Each row is a point. The points of each table are mixes of a few directions, plus a little noise. How many directions does each table use, and how many do they share? Where both have some left over, give the other angles between the two spaces (their principal angles), to ten degrees, smallest first.

First (5 x 3):
[[ 39 -18 -52]
 [-28  11  28]
 [-48   3  -4]
 [-16  20  62]
 [ 52 -14 -36]]
Second (5 x 3):
[[ 22   5   1]
 [-77 -64 -37]
 [ 32  34  20]
 [-12  31  24]
 [ 35  -7  -9]]
Directions: first 2, second 2, shared 1; angles 40

First (9 x 6):
[[-44  11  16  38  36 -18]
 [  4  -8 -45 -37 -24   0]
 [ 19  10   7 -25  14 -33]
 [ 47 -11  69  40  -5  50]
 [  9  40   2   7  16 -36]
 [ 18  15   7 -36  16 -41]
 [-17  14 -24   6  -2  -8]
 [ 24 -34  -4 -69  -9  -5]
 [-62 -40 -31  81 -40  95]]
Second (6 x 6):
[[ 16 -63 -19 -17  25 -46]
 [ 17 -40  51 -65   7  12]
 [-14  19 -79  78   6 -43]
 [ -4  27  41 -22 -18  42]
 [-17  53   2  28 -18  30]
 [ -1   5   1   1   0   4]]
Directions: first 4, second 2, shared 1; angles 60

First (11 x 11):
[[ 43  -7   1  27  41 -50 -53  18  23 -23 -29]
 [  7  -2   0   5   7  -8  -9   2   4  -4  -4]
 [-38   7   0 -25 -37  45  47 -16 -21  21  27]
 [-49   9   0 -32 -49  58  62 -20 -27  28  34]
 [ 78 -14   0  51  77 -91 -95  31  45 -44 -56]
 [-18   4   0 -12 -21  23  24  -8 -11  11  13]
 [ -5   1   0  -3  -5   5   5  -3  -3   3   3]
 [ 34  -6  -1  22  33 -40 -42  13  20 -19 -23]
 [-21   4  -1 -13 -21  25  27  -9 -11  11  15]
 [-30   5   0 -20 -31  36  38 -13 -18  18  22]
 [  3   0   0   2   4  -4  -5   1   1  -2  -2]]
Second (9 x 11):
[[ -9  -7  -9 -20   2  43  24  21  10  10  -6]
 [  9 -27  74 -11  29  47  11  10 -35  16 -15]
 [-15  32  49  39 -25  -4  -6 -16  -9  -4  22]
 [  9  40   4  20 -17  28   4 -26 -29   9  24]
 [-33 -39 -40 -30 -11 -64   2   2  35 -12  -6]
 [  2 -28 -22 -32  14   0   8  11   6   5 -15]
 [ 22  52 -67  45 -25 -68 -39 -37  11 -24  24]
 [ 19 -35  41 -33  35  63  21  13 -35  23 -20]
 [ -4  10 -26  23  -1 -44 -25  19  49 -23  -8]]
Directions: first 1, second 5, shared 1

First (11 x 18):
[[ -9   1  54  25  35   6  25 -22  46 -26 -36  54  15  24  64  17  25   5]
 [  9  -1 -42 -19 -27  -7 -20  20 -36  21  30 -45 -12 -19 -52 -14 -22  -4]
 [ -9   0  53  25  33   7  24 -23  44 -26 -36  55  14  23  62  16  26   5]
 [ -1   1   5   1   3   1   4  -3   4  -2  -3   5   2   2   5   2   1   1]
 [  2   2 -12  -5  -8  -2  -6   5 -11   5   8 -12  -4  -5 -15  -3  -6   0]
 [  5   1 -27 -12 -18  -3 -12  11 -23  12  18 -28  -9 -12 -30  -8 -13  -1]
 [ 17  -1 -83 -36 -52 -11 -38  35 -70  38  55 -81 -21 -36 -95 -25 -39  -7]
 [  4   2 -16  -7 -10  -3  -9   6 -16   8  10 -18  -5  -7 -20  -5  -7   0]
 [ -4   0  29  13  19   3  13 -12  23 -13 -21  28   7  13  33   7  14   3]
 [-12   0  59  26  39   9  28 -24  52 -28 -41  61  17  26  69  19  28   5]
 [  4  -1 -19  -8 -13  -3 -11   8 -16  11  14 -18  -5  -8 -23  -8 -10  -2]]
Second (11 x 18):
[[ 54 -35  43 -14  -1  16 -13  35 -35 -12 -85 -12 -10  22  -1 -13  -3  26]
 [-16  33 -52  62  31  -6  37  -4  33 -25 -15  26 -11   7   2  62 -31  -4]
 [ 39  -3  26 -31  -9  27  -1 -27 -30 -16 -42   7 -47  20  29 -35   0  19]
 [-27  11  60   9  29  -8  17 -28  43   2 -10  49  21   6  41 -12  32  15]
 [ -4  -5  21 -14   3  -7   1  -7  -8   5  -6   2   4  -1   4 -19  14   8]
 [-14 -36  16 -32 -14  -9 -13   1 -19   5  33 -26  30  -9   8 -13  35 -27]
 [  0 -29   7  -6   6 -10   5  11 -21 -14 -20 -16  16   5   5  11  15 -10]
 [-32  -5 -49  -3 -20 -19 -15  16  -3  20  79 -37  31 -28 -37  15   1 -36]
 [-18  53 -76  13 -11 -20  -1  -2  -3  35  50 -16 -26 -31 -67  -5 -45  13]
 [ 29  25  37   3 -11  36 -18  -7  34  10 -10  38 -23  12  17 -25 -14  27]
 [-11  -9 -32  15  -5  -1   1  11   7 -11  26 -13  15  -2  -1  34  -3 -29]]
Directions: first 1, second 6, shared 1
